Every row gives one point. Any point is a mix of the corners, with weights that add up to 1. It lies inside the corners' shape when no weight is negative. Say inside or outside, and name the corners with a negative weight.

Corners:
(1): | -2.13 | -0.46 |
(2): | -1.72 |  1.28 |
(3): | 3.97 | 1.19 |
Points:
| -1.48 |  1.20 | => inside
| -1.53 |  1.21 | => inside
| 1.51 | 1.16 | => inside
| -0.03 |  0.17 | => inside
| 2.98 | 1.12 | => inside
| 4.29 | 2.03 | => outside (1)
| -1.64 |  0.51 | => inside

Corners:
(1): | -5.20 |  5.64 |  3.82 |  1.73 |
(2): | -0.52 | -3.04 | -0.18 | -1.28 |
(3): |  1.17 |  1.70 |  3.66 | -0.06 |
(4): |  0.41 | -0.62 | -0.94 | -0.93 |
(5): |  0.00 | -0.34 |  0.95 |  1.39 |
Points:
| -0.10 |  1.05 |  1.16 |  0.63 | => outside (2)
|  0.49 |  0.65 |  1.70 | -0.10 | => inside
| -0.46 | -0.86 |  0.28 | -0.68 | => inside
| -1.37 |  1.54 |  2.52 |  1.33 | => outside (4)
| -1.19 |  1.90 |  3.09 |  1.03 | => outside (4)

Corners:
(1): |  2.15 | -3.27 | -0.84 | -3.98 |  0.97 | -0.35 |
(2): | -0.35 | -1.60 |  0.40 |  0.89 | -1.39 | -1.80 |
(3): |  0.19 |  1.26 | -3.48 |  1.49 |  3.50 |  4.40 |
(4): | -2.95 |  3.00 |  2.38 | -2.00 | -1.14 | -2.30 |
(5): | -3.37 | -1.68 | -1.68 |  0.04 | -2.37 | -1.72 |
(6): | -1.79 |  3.27 | -3.96 |  2.48 | -2.38 | -0.07 |
(7): |  2.42 |  0.36 |  2.23 | -0.96 | -1.79 |  2.24 |
Points:
|  0.35 |  0.17 | -0.48 |  0.36 | -0.26 |  1.10 | => inside
|  2.57 | -1.76 | -1.41 | -0.13 |  0.21 |  0.92 | => outside (4, 5)
| -0.40 |  4.07 |  0.17 |  2.38 |  0.71 |  2.59 | => outside (1, 5)
| -1.58 |  0.09 | -1.10 |  0.31 | -1.58 | -1.02 | => inside
|  1.10 |  1.24 | -2.41 |  1.50 | -0.52 |  1.65 | => outside (4, 5)
|  2.27 |  0.81 | -4.27 |  2.23 |  2.19 |  4.77 | => outside (4, 5)
| -1.67 |  1.01 | -1.25 | -3.00 |  0.47 | -1.01 | => outside (2, 7)
|  0.46 |  0.30 | -0.84 | -0.54 |  0.00 |  0.63 | => outside (5)
|  0.23 | -0.32 |  0.25 | -0.28 | -1.36 |  0.37 | => inside

Corners:
(1): | -0.18 |  0.82 | -1.23 |  4.72 | -0.68 |  2.57 |  2.37 | -1.44 | -2.03 |
(2): |  1.89 | -1.69 |  3.33 | -4.00 |  2.48 | -2.09 | -2.55 |  0.06 |  1.74 |
(3): |  2.05 | -0.08 |  1.49 |  1.11 |  0.32 | -3.42 | -3.45 | -0.81 | -1.16 |
(4): | -1.15 | -1.55 | -1.07 | -0.34 |  0.25 |  0.69 | -4.18 |  2.23 |  3.41 |
(5): | -2.83 | -0.46 | -2.17 |  3.37 |  0.47 | -0.32 |  1.18 | -2.57 |  1.46 |
(6): |  0.92 | -4.68 | -1.59 | -0.41 | -1.21 |  2.45 | -2.83 | -0.35 |  4.88 |
(7): |  1.46 |  0.27 | -1.09 |  4.75 | -0.71 | -1.42 |  4.55 | -0.31 |  0.74 |
(8): |  1.40 |  0.23 | -2.14 |  4.56 |  2.80 |  0.70 | -0.16 | -0.75 |  1.11 |
(9): |  1.86 | -3.13 | -0.31 | -6.49 |  1.68 | -3.46 | -2.23 |  0.15 | -0.91 |
(10): |  1.92 |  3.24 | -1.85 |  2.10 | -1.11 | -0.74 |  2.17 | -2.22 |  0.98 |
Points:
| -0.55 | -1.25 | -1.20 |  0.18 |  0.70 | -0.07 | -1.69 | -1.08 |  1.57 | => outside (7)
|  1.22 | -1.12 | -1.14 |  0.56 |  0.79 | -0.15 | -0.80 | -0.63 |  1.38 | => inside
| -0.69 |  0.68 | -1.63 |  5.59 |  0.63 |  1.93 |  1.16 | -2.58 |  0.64 | => outside (4, 7, 9)
| -0.33 |  0.28 | -0.93 |  3.67 | -0.11 |  2.14 | -0.16 | -1.17 |  0.94 | => outside (7, 9)
|  1.19 | -1.81 | -0.11 | -0.94 |  0.39 | -0.06 | -2.15 |  0.35 |  1.99 | => outside (5)
|  0.43 | -0.39 | -0.78 |  2.11 |  0.41 |  0.53 | -0.51 | -0.58 |  1.71 | => outside (9)
| -0.77 | -0.90 | -1.36 |  1.30 |  0.68 | -0.60 | -0.19 | -1.17 |  1.21 | => inside
| -0.36 | -0.53 | -0.95 |  1.80 |  0.48 |  0.20 | -0.41 | -0.62 |  1.04 | => inside

Corners:
(1): | -1.41 |  1.65 | -2.64 | -1.94 |  1.16 |  1.49 |  3.32 | -0.44 | -2.27 | -2.02 |  1.28 | -1.83 |
(2): |  4.02 |  3.12 |  1.62 | -3.58 | -0.74 | -1.30 | -0.68 |  0.08 | -2.06 | -1.00 |  1.16 |  2.56 |
(3): |  1.58 | -4.59 |  3.47 | -2.89 | -2.88 |  2.45 |  3.39 |  1.03 |  1.01 | -1.69 |  1.87 |  1.50 |
(4): | -1.21 | -0.91 |  2.37 |  2.36 | -2.29 | -2.51 | -1.39 | -4.89 | -0.38 |  1.62 |  3.07 | -1.00 |
(5): | -0.25 | -3.66 | -0.44 | -2.34 | -0.54 |  2.72 |  0.69 | -4.27 | -0.37 |  2.20 | -1.64 | -0.80 |
(6): |  3.87 |  1.93 |  0.64 |  2.40 |  3.20 | -2.40 | -2.80 | -0.77 |  3.39 | -4.33 |  1.72 | -1.63 |
(7): | -0.38 |  0.33 |  1.45 |  2.25 |  0.99 |  1.73 |  3.40 | -0.84 |  2.15 |  2.49 | -0.76 |  2.17 |
(8): | -0.07 | -0.01 |  1.07 |  3.56 | -2.30 | -0.33 | -1.34 |  1.75 |  2.25 |  0.64 |  3.87 |  2.60 |
(9): | -0.78 |  1.21 | -1.54 | -2.94 | -2.56 |  3.05 |  2.24 |  0.81 |  1.25 | -2.28 |  1.80 | -3.31 |
(10): | -1.26 | -0.87 | -0.94 | -2.05 |  1.37 |  0.03 |  4.19 | -1.50 |  1.76 |  0.67 |  1.09 |  1.62 |
(11): |  2.60 | -2.26 |  4.00 | -1.76 |  2.54 | -3.49 | -0.07 | -0.67 | -0.17 |  0.07 |  0.83 | -3.01 |
(12): | -1.13 |  3.03 |  1.75 | -1.63 |  3.85 | -0.29 | -1.01 |  0.10 |  1.84 | -3.01 |  3.85 |  2.34 |
(13): | -1.04 | -0.86 |  1.70 | -2.25 | -2.66 | -2.07 | -3.67 | -2.83 | -1.49 | -1.11 | -0.96 |  1.86 |
Points:
|  0.22 | -0.12 |  0.73 | -1.18 |  0.63 |  1.21 |  1.63 | -0.24 |  0.95 | -0.45 |  0.46 |  0.70 | => outside (4)
|  0.09 | -1.49 | -0.33 |  1.43 |  0.42 |  0.89 |  2.02 | -1.38 |  2.31 | -0.22 |  1.19 | -2.37 | => outside (2, 12, 13)
|  0.23 | -0.70 |  0.75 | -1.78 | -1.06 |  1.04 |  1.49 | -0.19 |  0.81 | -1.02 |  1.53 | -0.23 | => inside
| -1.42 |  0.17 |  0.05 | -3.62 | -0.23 |  0.29 |  2.94 | -1.45 | -0.81 | -0.71 |  0.86 | -0.23 | => outside (5, 6, 8)
| -0.44 |  0.69 |  0.60 | -1.49 |  1.29 |  0.25 |  0.84 | -0.74 |  0.60 | -1.29 |  1.96 |  0.73 | => inside
|  0.42 |  0.29 |  0.55 |  0.18 | -0.32 | -0.03 | -0.01 | -1.11 |  1.11 | -0.69 |  1.51 |  0.49 | => outside (11)
